Each row of a before or after table is a point. The points were changed in one or more steps. Then noise was added and the rows were shuffled. The steps act on columns, c1 being the first. What was done? A step turns or swaps two columns, mirrors them in a line or flattens them onto one, adds a multiple of one to another, or multiplies or shifts one. Angles are multiples of 10 degrees, from the lower column toward the higher: turns from -170 to 170, lines from 10 to 170 but not 90. Use the fewest steps. Two steps may share a column if one is a turn and the other turns, adds or multiplies; they go together, in the order done. Otherwise the lowest column goes first.
In the rows, 128 means zero.

Before, 11 rows:
[[113 158 102]
 [141 194 148]
 [165 208 151]
 [127 160 137]
 [116 136 126]
 [113 121  65]
 [134 132 133]
 [146 169 141]
 [156 103  95]
 [ 91 124  79]
 [ 89 116  99]]
After (11 x 3):
[[110 120 131]
 [140 129 126]
 [112 154 183]
 [125  97 133]
 [142  60 135]
 [106 111 165]
 [ 78 149 151]
 [ 77 148 170]
 [160 162 146]
 [147  84 131]
 [177  47 133]]
Steps: multiply c1 by 1.3; turn c2 and c3 by 160 degrees

Before, 10 rows:
[[170 148 124 171 157 146 144 174  86]
 [173 119 151 140  92 153 138  80 145]
 [ 76 119  94 179 169 133 162  86 151]
 [ 96  84 167 126 156  98 122 156  83]
 [111 149 100 109 178 122 155 120 177]
 [123 127 150 111 125 199 159  91 185]
 [ 98 144 119 123 120 167 173  95 102]
 [ 90 177 169 118  86 118 124 167  96]
 [119  82  93 121 126 173  90 150 117]
 [150 122 155 166 156 126  85  89 103]]
After (10 x 9):
[[128 126 174 176 153 150  95 103 163]
 [145 169 189 107  79  89  94 162 124]
 [ 96 141 127 133 118  94 119  95  75]
 [ 89  84 107 115 137 113 106 148 157]
 [ 96 110 142 158  93 163 147  88 123]
 [165  90 189 113 166  99  81 157 115]
 [ 59 131 117 125 128 113 194  86 120]
 [104 155 145 156 149 165  94 185  95]
 [132 125  79 194 169  74 161 104 105]
 [135 161  71 114 174 112 185 115 120]]
Steps: turn c1 and c6 by 100 degrees; turn c2 and c5 by -10 degrees; turn c7 and c9 by -70 degrees; add -0.5 times c7 to c3; turn c4 and c8 by 20 degrees

Before:
[[129 194  96 153  65 146 148  99 109 106 159 153  83 138]
 [147 140 128 165 113 124  56 156 115 118 138 101 137 152]
 [125 128  70 106 157 123 147 117 187 180 142 118 121  96]
 [147 137  94 202 130 118 161 105  76 106 103 146 132 179]
 [149 135 151 104 138  62 182 141 128  71 177 110 127 187]
 [137  97  71  81 133 167  84  87 139 113 153 140 157 167]
 [125 150 164  91 113 149 141 110 167 153 144  82 119 118]
 [140 133 120  84 138 142  95 112 142 103 207 168 196 128]
 [192 146 120 106 145 109 148  82 121 123 143 112 133 144]
 [124  52 113 108 102 106 140 108 149 101 107 122 105 142]]
After (10 x 14):
[[154 144 155 124 203  87 179 133 104  53 176 138 138 146]
 [127 159 165 109 108 147 142 128   6 160 145 132 104 139]
 [124 135  66 121 116 116 150 131  36 196 145  90 115  83]
 [150 106  95 142 176 132 158 114 222  99 100 160 110 154]
 [137 127  68 132 144 179  82  86 128 114 153 103 101 142]
 [138 151 120 118 130 145  93  58 171  92 210  91 134 118]
 [125  77 112 154 135 104 137 141  93  92 105 115  98 157]
 [194 154 119 111 154 119 151 109 112 120 138 143  85 125]
 [152 121 129 133 140 125  56 128 107 112 135 151 158 153]
 [128 167  99 104 100 134 145 164 190  96 159 127  85 185]]
Steps: flatten c2 and c4 onto the line at 150 degrees; turn c5 and c14 by -60 degrees; turn c5 and c6 by 20 degrees; turn c8 and c13 by 70 degrees; turn c9 and c12 by -130 degrees; multiply c9 by 2; multiply c10 by 1.3
